Each wall is flat, endless, passes through zero and stands at right angles to its row. A trip goes straight from one point to another. Which walls does it cross, in order?
In the rows, zero is written as 128.

Walls:
(1): [179 153 131]
(2): [ 89 189 149]
(3): [ 93 123 110]
(4): [112 128  82]
(5): [105 114 161]
(6): [148 126 150]
(7): [142 193 125]
(8): [151 118 172]
Trips:
[164 108  81] to [ 91  54 116] -> 3, 1, 5
[105 103 129] to [150 126 155] -> 8, 4, 6, 3, 1, 7
[ 53  87 135] to [101 159  98] -> 7, 5
[100 108 149] to [ 98 127 150] -> none

Walls:
(1): [161 138 110 174 102 132 110 169 114]
(2): [128 121 160 159 127 199 140 129 129]
(3): [124 135 114  94 130 108 127 110 203]
(4): [194 123 146 161  85 131 141 152  80]
(5): [116 158 129  97 104 138 114  85 128]
(6): [153  93 180  95 130 100  79 133 158]
(7): [ 79  85 124 150 112  98 146 155 100]
Trips:
[100 168 138 138 137 170 116 132 176] to [123 109 123  78 153 160 109 144 149] -> 6
[135 116 147 169 150 115 154 172  87] to [128 132 117 112  93 134 115 130 130] -> 2, 5, 6, 3, 7
[ 82 141  81 206 152 154 123 157  69] to [116 171 114 120  85 121 137  72 120] -> 5, 2, 4, 7, 1, 3
[105 111 133 111 153  41 124 188 147] to [139 135 107 124 122 162 183 157  75] -> 1, 3, 4, 6, 2
[141  91 103 133  94 166 127 101  81] to [ 92 103 116  95 118 113 168  95 139] -> 1, 4, 2, 3
[175 108 172 104 158 118 155 194  73] to [142 102 128 105 111 135  80 164  98] -> 2
[149 121 132 127 121 175 136 127  84] to [121 104 169 157 147 109 116 117 119] -> 5, 7, 6, 1

Walls:
(1): [144 131 122 131 132 110  86 130 164 128 166 107 139 132]
(2): [ 71 181 164 123 121 118 109 111 118  97 133 155 146 114]
(3): [131 148 110 137 135 133 151 106 167 132  67 150 135  89]
(4): [145  52 120 113 153 152 111  76 145 168 141  70 114 135]
(5): [149 109  92 141 131 126  93 121 144 155 138 133 158 140]
(6): [ 85 138 144 131 108 143 174 150  53  69 135 114 113  98]
(7): [116 138 101 152 156 184 159  99 124  91 116 139 112 117]
(8): [105 120 161 131  89 132 128 133 169 125 147 130 126 153]
(9): [132 107 151 160  80 108 146 139 154  71 120 131 167 102]
Trips:
[112 178  84  98 181 154 121 142 106  90 109  96 149 128] to [ 81 185 116 101 161 119 170  96 103 133 147 133 189 127] -> none
[133 126 113 115 143 136  95 120 104 109  98 187 160 150] to [134 125 140 143 102 132 173 134 116 127 106 113  96 132] -> 6, 9, 5, 2, 8
[115 113 116 189 157 124 125 159 135 114 157  83 124 136] to [190 100 164 111  99  83 141 118 109 132 146 121 114 162] -> 7, 6, 5

Walls:
(1): [143  78 165 176 102 100 135 110 139 106 165  93 145 104 131 104 112 143
  90 167 130 151 156 103 117 110  81 125 140 122  98 157]
(2): [117 163 104 147 138 129 143 157 110  88 141 170 164 137 100 146 151 125
 126 150 157 142 148 118 117  86 109  71 105 133 121  96]
(3): [128 171  85 112 177 114 138 166 125 112 149 108  89 100 127 140 129 196
  99 128  83 113 146 130 102 160 108 169 156  88 133 190]
(4): [ 51 133 138 138 101 143 165  66 176 134  93 112 135 130  88  82 145 136
 118 130 139 148 110 118 124 131  72 121 186 132 128  70]
(5): [134 141  77 115 144 114 110 129  99 156 132 145 175 139 105 171 108 107
 121 161 142 147 166 150 154 113  72 119 143 132  96 156]
(6): [161 110  78 145 190 148 203 120 125 115 177 106 193  82 139 117 130 186
 202 163 112 144 123 111 111 149 102 160 160 120  99 109]
(7): [146 102 101 178 184 145 158 101 179 124 149 152 109 136 133 134 146 170
 179 123  61 173 119 129  70 129 166  92 123 137  83 157]
(8): [163 158 149 122 151 128 150 181 127 148 115  91 133 144 119 109 119 113
  57 202  89 107 120 126 107 182 106  73 111  66 175 132]
(9): [127 117 127 146 147  94 120 144 136 142 149 163  93 104 135 169 190 183
 146  94 133 101 154 137 108 127  72 130 162  81 152 129]
(10): [103 113 141 163 148 135 148 111 108 115 106 110  86 149 109  87 118 155
 157 118 124 162 119 113 117 131 203 115 116 118 163 106]
(11): [152 142 119 132 115 113 113 186 110 117 119 181 100 130 107  92 105 196
  54 117 178 126 185  75 175 135 174 138 137 158  79 130]
(12): [ 94  79 148 109 140  74 192 128 111 107 147 171 160 135 129 132  95 153
  72  97  88 130 129 142  99  76  92 106 154 145  95  49]
Trips:
[ 94 182  61 129 165 154 121 172 116  98 128 114 127 132 147 129 121 107
 113 129  83 107 162 120 110 154  80 160 171 171 206 117] to [ 90 153 123 150 162  98 181 131 112 175  91 157 142 126 108 179 104  58
 135 110 147 130 114 138 112 168  82 124 148 153 145 159] -> 12, 6, 3
[114 132 112 158  67 182 119 135 123 136  71 136 129  70 126 120 113 141
 138 132 125 131 135 176  77  94  93 128 118  95 135 127] to [ 59 140 123 205 150 161 120 128 126  74 135 126  75 150 115 116 117 140
 147  91 132 138 170  99 155  55 161 128  95 172  78  62] -> 5, 10, 7, 12, 11, 9, 1
[138 150 167 118  88 111 105 100  57 141 118 156 101  93 118 103 146  88
 131  93 144 144 123 197 124 159  76  94 117 106 138 126] to [204 149 135 139 133 137 147 167 124 125 118 167 171 123 134 159 150 141
  83 152 139 131 127 130 127 171 126  51  67 129 172 141] -> 2, 4, 11, 7
